Each row of a before or after table is a point. The points were changed in one or more steps. Then noise was added and the rows were shuffled. The steps act on columns, c1 being the first. What was done? A step turns or swaps two columns, mirrors them in a line or flattens them onto one, adds a multiple of one to another, or multiplies or shifts one. Angles are multiples of 10 degrees, from the lower column toward the higher: turns from -170 to 170, lines from 10 to 170 but not 90. Use the fewest steps. Two steps may share a column if one is a turn and the other turns, adds or multiplies; they go together, in the order done. Otherwise the lowest column goes first.

Before (13 x 2)
[[ 34  60]
 [-10 -14]
 [ -9 -18]
 [ 11 -20]
 [  0 -27]
 [ -2  49]
 [-12 -22]
 [ -1   0]
 [-16 -33]
 [  5  41]
 [ 13 -24]
 [ -2 -30]
 [-18  -9]]
After (13 x 2)
[[ 34  23]
 [-26  -1]
 [ 34  62]
 [-25  -1]
 [-11 -15]
 [-20 -31]
 [  1  -2]
 [-13 -24]
 [  1 -19]
 [ -8 -17]
 [-25 -19]
 [-22 -14]
 [ 43  22]]
Steps: mirror c1 and c2 in the line at 60 degrees

Before (10 x 6)
[[-21  -6 -12   8  24   6]
 [-15  20   7   3  -2   2]
 [ 14  -9 -10 -10  16  11]
 [ -2  23 -15   8   3  -1]
 [ 13   2  14 -17  -8  -6]
 [ -3   6 -12 -19   2 -21]
 [  0  -4  14 -17  30 -21]
 [ -1 -17   0   4  29   3]
 [  1  14   0  11  17 -18]
 [  1  -2  11   9  -4  10]]
After (10 x 6)
[[ -6  14  14 -30  45  21]
 [  3   5 -14  59 -12   2]
 [-11   5  -9 -31   7 -13]
 [  2  -8  13   8   7  -9]
 [-13  15  15 -17   6   3]
 [  3 -10   0 -32  29  -2]
 [ 14   7   5  48   4   0]
 [  1  19 -10 -12 -10  21]
 [ -5  -2   1  43  16  16]
 [ 22 -10 -12  -3  14  -3]]
Steps: turn c1 and c6 by -170 degrees; turn c2 and c4 by 60 degrees; multiply c4 by 2.5; add 1 times c3 to c5

Before (11 x 11)
[[ 36  59 -42  21  19  29 -15   8  12 -12 -30]
 [-32  55  19  -4  14  21  -4 -25   9  12 -25]
 [-25  32 -24   9 -40  22  14   5 -27  46   3]
 [-21  59 -16 -38 -12 -14  20  32  16  -3  20]
 [-26  35  18 -21  34  19 -31  28  30  22  -4]
 [ -3  29 -36 -42 -23  19   0  37 -20 -21  -6]
 [-31  21  22 -49  -4 -44 -46   7  26   9  14]
 [ 25  21 -42 -26   1 -18   3 -27   9  33 -22]
 [ -5  12 -21   8  11 -42  24  35 -21  26  25]
 [ -4  21 -31 -49  15 -39 -47  17 -24  36  15]
 [ 30  46  12 -38   8  -3  -8  29  -5  33   1]]
After (11 x 11)
[[ -9   5 -59  -5  15   5 -28  17  23  10   4]
 [ -7  22 -52  -4 -23  -3 -18  36  20  -6 -17]
 [ 38  19  -5 -28  34  14 -33  28 -14  26   2]
 [ 26  50 -44  -8 -12  -4 -34  31  -3  -8  14]
 [ 40   4 -27 -42  -5  -6 -27   7  -7 -13  21]
 [ 31  40  14 -23  12  11 -36 -24   8  18 -18]
 [-30  34 -22 -33   9  14 -33  29 -11  24   6]
 [-26  41  -2  36  19   2 -42   9 -27   5 -44]
 [  9  29  -9  24 -41  25 -17   5  35  44  -5]
 [-17  17 -40   8   1   9 -13 -27 -21  17 -35]
 [ -7  16 -13  27  11   0   1  35  22   3  15]]
Steps: turn c1 and c9 by -150 degrees; multiply c7 by 0.4; turn c2 and c7 by -40 degrees; turn c3 and c11 by 20 degrees; turn c3 and c4 by -50 degrees; flatten c6 and c10 onto the line at 60 degrees
